Rows are points. To make a cloud, some directions were put in groups of two or more. Within a group, all points are equally far from the middle, so they leave a hole (a ring in 2 directions, a hollow ball in 3). The other directions are filled evenly. Then the cloud was stretched, turned, moved and blurred a little. How many holes are there, and how many directions does each take, smallest first?

Cloud (13 x 2):
[[ 0.3  3.9]
 [ 0.5  4.3]
 [-2.0 -1.0]
 [ 1.6 -3.8]
 [ 0.5 -6.1]
 [-4.5  5.4]
 [-3.9 -0.6]
 [-0.6  6.3]
 [-7.4  1.6]
 [ 2.2  3.3]
 [-1.0 -3.8]
 [ 6.5 -1.0]
 [ 2.5 -0.4]]
Holes: 0

Cloud, 21 rows:
[[ 3.5 -3.3  2.6]
 [ 0.1 -5.2  0.5]
 [ 4.6 -0.4  0.1]
 [-2.2 -6.5  1.5]
 [ 1.4  1.5 -4.6]
 [ 2.3  0.9 -6.9]
 [-0.6  6.7  0.7]
 [ 3.2  7.2  3.5]
 [ 2.2  3.1 -6.4]
 [-1.0 -0.7  2.9]
 [ 1.6 -2.4  3.3]
 [-4.4 -2.3 -2.7]
 [ 5.1  0.2 -5.8]
 [-7.9  3.9 -3.4]
 [-0.9 -1.6 -4.0]
 [-3.9 -2.4  1.5]
 [-2.0  7.1 -2.6]
 [-4.5  0.4 -4.9]
 [-2.0 -2.7  1.5]
 [ 3.7 -1.6 -2.6]
 [ 0.0  5.9  2.7]]
Holes: 0

Cloud (27 x 4):
[[ 3.5 -1.0  0.1  4.9]
 [-1.5 -5.6  2.3  2.3]
 [-4.0 -6.2 -0.5 -3.8]
 [-0.7 -1.5 -4.0  1.2]
 [-3.0  6.6 -0.1  0.1]
 [ 3.2 -0.7 -1.7 -4.5]
 [ 5.1 -1.5  1.5  7.9]
 [-2.1  3.9 -2.6  2.2]
 [-1.9 -2.1  2.3 -1.5]
 [ 2.3  4.4  2.2 -5.0]
 [-0.8  7.3  1.7  4.3]
 [ 4.1 -3.3 -6.1 -1.7]
 [ 2.2  0.6 -1.1  0.4]
 [ 9.4 -0.7  0.1  6.2]
 [ 2.8  0.2  7.6 -0.2]
 [ 1.9  3.4 -2.3 -2.1]
 [-5.0  1.0  7.5 -0.5]
 [-2.9  0.8  7.1  0.1]
 [-0.8 -0.2 -2.1  5.7]
 [ 4.5 -3.8 -1.8  3.5]
 [ 2.2 -2.1 -2.2 -1.2]
 [ 4.2 -3.2  5.4 -0.9]
 [ 4.4  7.1  1.3  1.5]
 [ 5.9  3.7  1.3  4.4]
 [-4.4 -0.8  0.9 -3.8]
 [ 1.0 -0.4  3.7  5.5]
 [ 2.7 -6.4  3.3  0.6]]
Holes: 0
